Each row is a point. Each copy is the shape, with its points in the same order, turned, moved and blurred by noise. Some copies are also mirrored. Which?
In the rows, zero is written as 128.

Shape:
[[128 135]
 [106 141]
 [110  93]
 [191 110]
 [133 199]
 [228 113]
 [112  99]
 [124  94]]
Copy 1 (8 x 2):
[[145 122]
 [118 122]
 [132 161]
 [206 122]
 [126  57]
 [238 106]
 [135 156]
 [157 157]]
Copy 1 is: mirrored
Copy 2, 8 rows:
[[102 134]
 [ 90 151]
 [ 92  97]
 [172 116]
 [119 196]
 [213 109]
 [ 94 103]
 [ 98  91]]
Copy 2 is: only turned
Copy 3 (8 x 2):
[[129 121]
 [109 128]
 [111  83]
 [193 100]
 [134 188]
 [231  99]
 [114  86]
 [125  83]]
Copy 3 is: only turned
Copy 4, 8 rows:
[[131 136]
 [104 133]
 [140 176]
 [189 105]
 [ 98  87]
 [223  74]
 [136 166]
 [158 161]]
Copy 4 is: mirrored

Shape (9 x 3):
[[117 108  87]
 [173 106  94]
 [111 100 186]
 [ 79 169  58]
 [ 94 149  87]
 [121  90 158]
 [183 106 128]
 [182  82 145]
 [ 72 166 139]]
Copy 1:
[[185 160 103]
 [187 118 151]
 [ 86 154 118]
 [207 145  32]
 [180 131  69]
 [114 163 123]
 [156 123 167]
 [140 138 184]
 [120 130  52]]
Copy 1 is: mirrored
Copy 2, 9 rows:
[[112  91 173]
 [ 84 152 180]
 [ 74 102  76]
 [182  70 183]
 [150  83 159]
 [ 66 101 108]
 [ 76 163 149]
 [ 55 153 131]
 [158  76 102]]
Copy 2 is: only turned
Copy 3:
[[157 126 154]
 [127 160 125]
 [144  62  77]
 [133  87 221]
 [138  91 182]
 [154  87  80]
 [114 147  89]
 [124 146  67]
 [121  39 160]]
Copy 3 is: mirrored
Copy 4:
[[113  95 126]
 [135 121  82]
 [167 155 184]
 [ 37  92 143]
 [ 72 108 144]
 [162 132 158]
 [159 149  90]
 [185 143  98]
 [ 74 143 185]]
Copy 4 is: only turned

Shape, 12 rows:
[[ 78 137 129  89 146 114]
 [140 121 171  69 134 186]
 [153 134 136  75 140  98]
 [123 101 172 109 117 131]
 [101 167 117  81 165  97]
 [ 89 192  59 222 122 136]
 [125  95 213 121 114 153]
 [ 57 188  77 194 132 144]
 [139  83 142 104 175 152]
 [ 96 108 131 214  84  93]
 [154 112 151 178  88 176]
 [155  59 119 116  62 173]]
Copy 1:
[[146 135 154 181 148 122]
 [ 68 178 148 162 121  80]
 [136 179 172 136 107 129]
 [ 98 161 157 129 171 116]
 [167 152 150 180 125 139]
 [187  78  23 119 142 142]
 [ 53 181 139 127 191 109]
 [186  84  38 155 162 135]
 [ 70 128 169 146 116 139]
 [148 105  97  69 215 147]
 [ 77 142  78  71 161 106]
 [ 76 115 153  63 135  60]]
Copy 1 is: mirrored
Copy 2, 12 rows:
[[111 116 141 102 109 192]
 [154 120 116 166  50 153]
 [171 138 137 103 105 162]
 [121 101 122 109  81 129]
 [124 150 158 100 115 203]
 [ 41 139 167 165 216 147]
 [103  99 111 119  45  93]
 [ 24 135 167 159 186 172]
 [130 143  70 132  94 145]
 [ 54  88 140  94 168  83]
 [ 97 101 123 170 119  70]
 [157  52  89 169 118  95]]
Copy 2 is: mirrored
Copy 3, 12 rows:
[[128  98 118 143  93 124]
 [114 107 179 112  95 208]
 [136 155 107 151  93 190]
 [158 129 176 112 113 153]
 [108 127  85 156  81 144]
 [ 71 161 110 146 219  64]
 [157 147 220 116  98 156]
 [ 68 121 107 144 182  54]
 [151 107 147 163 132 186]
 [171 175 155 139 179  62]
 [134 164 205 107 195 151]
 [164 131 163  53 181 194]]
Copy 3 is: mirrored
Copy 4:
[[139 142  67 144 119 122]
 [ 88 111 120 105  85 175]
 [171 137  93 109 118 179]
 [104 119 114 126 149 164]
 [175 159  73 127 102 122]
 [202  78 145 143 155  12]
 [ 70 126 139 114 160 167]
 [172  91 120 149 137  14]
 [128 124 137 167 102 178]
 [150  92 131 151 234  90]
 [116  61 177 110 166 130]
 [115  20 127 134 155 186]]
Copy 4 is: only turned

Shape:
[[185 150  60 163 140  59 151 110]
 [179  53  99  71 142  89 138 194]
 [144 107 155 122 168 138 129 102]
 [165 111 122 118 116 107 187 146]
 [176 171 155  86 112 181  68 154]
 [139  97 142 112 137 144 117  86]
 [ 90 133 132 179 197 173 160 140]
 [101 136 167 119 153 135 141 151]
 [149 151 118 189 129 116  59 127]
 [130 123 159 114 186  68 162 141]
 [147  96  83  90 110 127  94  80]]
Copy 1 (11 x 8):
[[ 45  68  93 133 126  97 127 180]
 [ 73 186 141  80 112  72  68 131]
 [131 123 142 164  90 121 129 109]
 [ 98 147  73 115 121 102 118 124]
 [ 93 144 183 136 173 110 188  55]
 [133 120 146 144  95 156 121  95]
 [194 131 120 199 142  90 141 167]
 [168 156 132 138 112 107 165 118]
 [122  37 170 119 151 102 152 124]
 [124 147 110 134  57  74 149 154]
 [ 84 121 157 114 126 189 101 122]]
Copy 1 is: mirrored
Copy 2:
[[100 119 172 123 114 241 171 151]
 [152 134 120 169   7 181 130  90]
 [126 137 108 161 110 112 181 150]
 [116 134 143 179 105 175 148  89]
 [104 184  59 165 116 131  75 175]
 [103 130 122 162  96 101 160 153]
 [167 174 130  96 163 104 190 110]
 [152 131  91 144 140 111 143 108]
 [ 76 146  83  72 123 166 149 168]
 [173  96  99 161 116 164 186 113]
 [ 85 113 157 146  64 123 121 178]]
Copy 2 is: only turned
Copy 3 (11 x 8):
[[150  47 172  94 132 167  63 122]
 [ 47  89  89  90  68 147 115  96]
 [137 114 109 163 123 147 153 146]
 [ 82  95 138 100 134 120 112 151]
 [102 194 121 200 146 135  81  88]
 [130 120 124 164 140 140 170 108]
 [200 132  68 112 146 116 123 181]
 [140 165 115 131 107 110 133 161]
 [195 105 137 171 122 110  76  81]
 [130 108 136 120  65 147 130 181]
 [123 109 144 132 144 163 159  54]]
Copy 3 is: mirrored
Copy 4:
[[181  77 130 182 192 167 155 148]
 [165 141 225 164  89 173 202 103]
 [106  91 141 106 113 116 160 106]
 [137 145 165 139 168 133 185 116]
 [187 133 166  93  93  73  82  87]
 [120 101 124  81 107 142 149 102]
 [ 55  54 198  99 168 113 128 129]
 [ 81 126 173 125 122 111 114 122]
 [174  62 149 111 121 131  82 176]
 [ 82 107 156 185 122 127 159 128]
 [173 107 129  90 115 196 138  85]]
Copy 4 is: mirrored

Shape:
[[159 109  88 105 108  85 172  76 115 139 111]
 [162 168  97 159 140 143 141  55 115 134  95]
 [178 112 103 132  88  84  82 185 101 114 154]
 [136 147 140 161 121 133 179 120 144 157 106]
 [145 145 114 154 118 121 179  51 174 152 154]
 [ 53 125 120  83 156  67 131 166  76 139 173]
 [115 124  82 153 159 100 116 179 132  63 152]
 [162 101 129 146 130 138 202  76 111 129 100]
 [136 172 121 110  73 166 155  94 137 109 128]
 [133 115  85 148 150 131 125 168  98 129 182]
 [161 151 162 107 139 125 194  56 130 112 172]
 [ 17  87 175  86 156 100  66 149 122 126 153]
 [165 114  90 100 142 152 120 154 136 129 169]
 [179 183 147 115 135 126 159  76 156 143  88]
 [147 150 157 166 116 143 147  66 114 143 125]]
Copy 1:
[[155 110 121  43 132 141 115 148 164 136 183]
 [104  68 120  78 143 128  48 124 145  88 181]
 [190 113 157 153 130  86 130 129 110 174 156]
 [ 85 113 112  71 140 130 117 105 114 103 146]
 [ 95 117 128  45 160  91 102  99 186  78 160]
 [172 101 135  92 155 166 114 142 151 193  38]
 [141 110  96 141 206  95  84 131 119 194 112]
 [ 75 132 130  56 150 158 101 140 147 119 194]
 [154 128 138  84 177 144  86 113 121  55 162]
 [135 106 137 151 163 130  99  90 149 185 125]
 [107 174 166  43 153 127  54 134 174  93 142]
 [136 115 116 152 158 152 145 194 156 137   7]
 [155 147 114 152 143 127  97  96 166 144 146]
 [116 127 101  52 102 117  65 123 127  67 164]
 [ 78 101 160  79 140 127  87 128 135  79 152]]
Copy 1 is: mirrored
Copy 2:
[[103 174 130 127  90 125 171 100 141 177 165]
 [139 213 119 147 142 124 126  92 133 161  99]
 [ 76  88 179 139 128 114 112  85  59 147 169]
 [159 149  94 168  95 127 142  94 120 116 121]
 [166 189  83 147 116 175 154  67 130 159 159]
 [144  88 134  68 134 114 147 194  97 115 197]
 [112  59 128 138 182 138 141 131  88 171 128]
 [126 181 105 173 117 106 193  88 156 136 138]
 [174 150 161 155 122 141 109  73 171 142 146]
 [116  98 108 132 178  96 120 110  85 140 177]
 [162 196 131 185 143 169 169 116 150 131 193]
 [122  73 143  42 158 169 148 163 117  37 156]
 [ 88 109 113 152 160 130  92  97 132 139 186]
 [136 202 126 185  90 167 116 115 144 134 116]
 [161 199 128 154 136 133 148  77 117 108 127]]
Copy 2 is: mirrored
Copy 3:
[[123 151 148 144 182 114 149 171 111 143  84]
 [136 177 156 177 107 122 183 150 112 117 141]
 [ 52 117  62 134 126 108  84 127  85 129  84]
 [147 101 141 158 134 121 156 114 152 134 145]
 [172 154 109 156 161 134 181 165 156 159 145]
 [ 53  70 130  79 148  57 108 198 110 170 166]
 [ 91  69  81 157 118 112 116 166  42 154 156]
 [147 131 154 138 178 132 193 126 108 104 121]
 [143 109 121 133  85 132 182 171 144 126  87]
 [ 87  94  70 139 136  73 126 161  91 107 157]
 [159 144 114  90 145 108 225 145 119 166 129]
 [ 77  70 138  30 115 131  69 202 116 146 200]
 [142 118  69 121 119  78 114 163  83 108 115]
 [174 161 163 142 103 113 163 110 130 159 113]
 [126 152 134 128 120 141 186 127 147 122 153]]
Copy 3 is: mirrored
Copy 4, 15 rows:
[[125 111 108  92 118  83 144  88 181  91 138]
 [126 147  87  40 121 126  84  72 127 134 131]
 [124 108 136 133 129 158 175 118 174 174  38]
 [105 154 129  91 157  99 118 125 104 134 137]
 [116 160  55 111 168  86 109  98 137 112 152]
 [144 123 129 165  96 192 213 157 148 105 172]
 [103 144 126 164 109 184 112 144 189 166 113]
 [143 151 137  64 131  70  99 112 146 100 132]
 [ 89 141  68  75 147 126 117 150 124  86  88]
 [137 147 131 138 167 193 143 132 182 145 114]
 [150 199  68  98 117  94 126 119 136  68 113]
 [175  74 119 202  96 197 144 188  83 113 141]
 [123 143 126 146 164 170 116 112 164  89  76]
 [ 99 160  96  86 112  92 100  70  83  91 114]
 [159 153  85  65 142 110 114 121 100 125 125]]
Copy 4 is: only turned

Shape, 17 rows:
[[152 153 117 142 137 123 108 176  93 133 132  90]
 [134  94 143 132 130 106 167 100  78 133 139 110]
 [145 152 130 116 125 171 150 109 155 191  77 110]
 [131 121 155 121 142 147 132 153 125 141 146 203]
 [127 153 192 150 119 199 105 111  53 152 139 126]
 [137 135 146 123 120 113 159 145 116 155 141 114]
 [144 152 117 154 149 182 130 123 176  99 104  94]
 [166 136 153 153 133 120  95  93 173 101 117 106]
 [139 133 117  71 109  92 145 136  64  98 187 150]
 [164 103  87  93  92 130 169  91 150 119 175 106]
 [132 100 131 160 133 147  89 155 154 147 118 135]
 [146 142 119 110 197 152  87 141 105 127 147 127]
 [183 136 161 132 162 184  77 107 151 147 113  96]
 [ 47  97  98  67 104 146  83 156 104 107  74 105]
 [ 72 104 165  91 168 131  76 151 148 141 187 157]
 [ 96  90 183  81 129 114 106  93 114 119 179 114]
 [150 191  64 187 155 144  91 144 137 157  97 125]]
Copy 1 (17 x 12):
[[103  72 136 140 114 149 114 124 122 172  93 143]
 [ 95 104 112 111 110 131 168 132 150 134 169 129]
 [174 172 111 130 136  86 110 108 139 166 106 153]
 [100 133 100 120 125 147  46 137 143 115 161 146]
 [111  66 111 116  87  77  85  77 156 166 175 194]
 [ 88 125 108 152 124 118 129 140 144 144 122 134]
 [156 137 194 127 134  95  89 107 100 141 123 130]
 [152 112 190 102 112 112 122 138 133  91 104 154]
 [ 86  58 101 169 162 176 129 154 168 119 166 137]
 [116 116 126 143 195 112 166 169 104 105 152 140]
 [127 128 118 104  90 133  85 114  85 107 105 144]
 [156  71 136 116 109 150  68 158 120 164 152 134]
 [182  97 153  79 109  83  81 134 124 149 106 163]
 [190  77  76 190 108 154 114  60  94 108 141  91]
 [134  94  97 166  65 130  50 180 103  87 165 124]
 [132  65 105 155  83  96 128 169 142  75 187 125]
 [151 145 170 129 114 174  85 113  91 192  83 191]]
Copy 1 is: only turned
Copy 2 (17 x 12):
[[ 88 122 146 123 110 145 178 136  89 144 104 127]
 [135  90 127  81 136  85 140 110 120 113 112 152]
 [ 87 159 176 147 152  88 103  90 149 155  89 105]
 [142 146 141  77 138 151  97 178 147 130 101 101]
 [106  89 249  81 140 138 136 138 133 110 108 125]
 [115 120 129 112 160 105 140 136 105 133 103 118]
 [102 169 165 162 115 156  91  84 103 127 130 146]
 [120  90 142 166 101 144  72 107 104 144 128 129]
 [134 115 119  37 113  86 141 176  64 146 142 120]
 [129 146 112 111 108  53  93 108  65  98 139 102]
 [138 139 147 160 101 152 128 144 149 118  98 112]
 [100 135 147  87  90 168 146 120 134 151 153  98]
 [107 110 192 149  99 163 103  75 132 142 120  77]
 [186 184 186 137  86  83 180 152 133 191 143 164]
 [174 129 140 116 135 156 139 186 159 137 192  80]
 [186  79 154 100 136  98 128 142 121 132 183 107]
 [ 23 159 145 161  79 152 128 140 141 144  99 139]]
Copy 2 is: mirrored
Copy 3, 17 rows:
[[151 135 131 117 137 159 147  94 151 187  90 142]
 [138 137 167 164 114 105 158 142 131 166 140 169]
 [119 156  89  89  79 140 112 128 163 120 161 156]
 [156 145 141 106 138 128 115 183 102 132  99  97]
 [ 98 117 158  51 128 104 161 133 110 140  80 179]
 [167 126 139 128 130 145 138 134 126 164 135 151]
 [ 70 163 133 104 114 135  76  81 148 161 129 124]
 [138 143 154 116 105  79  89  62 160 142 120 113]
 [160  75 149 199 147 144 139 152 101 155  76 153]
 [134 128  96 204 124 113 105 101  97 143 149 154]
 [140 177 120  98 156 113 135 110 142 144 112  88]
 [131 164 143 111 164 134  99 132 170 160  60 140]
 [117 168 107  67 115  76  90  90 174 155  97 151]
 [ 70  80  88 139 167 137 193 142 208 136 125  77]
 [153 124 138 109 233 112 103 167 148 133 115 101]
 [141  83 147 140 197  69 126 146 135 146 134 147]
 [124 201 135 106 107 194 119  73 171 110  76 123]]
Copy 3 is: only turned
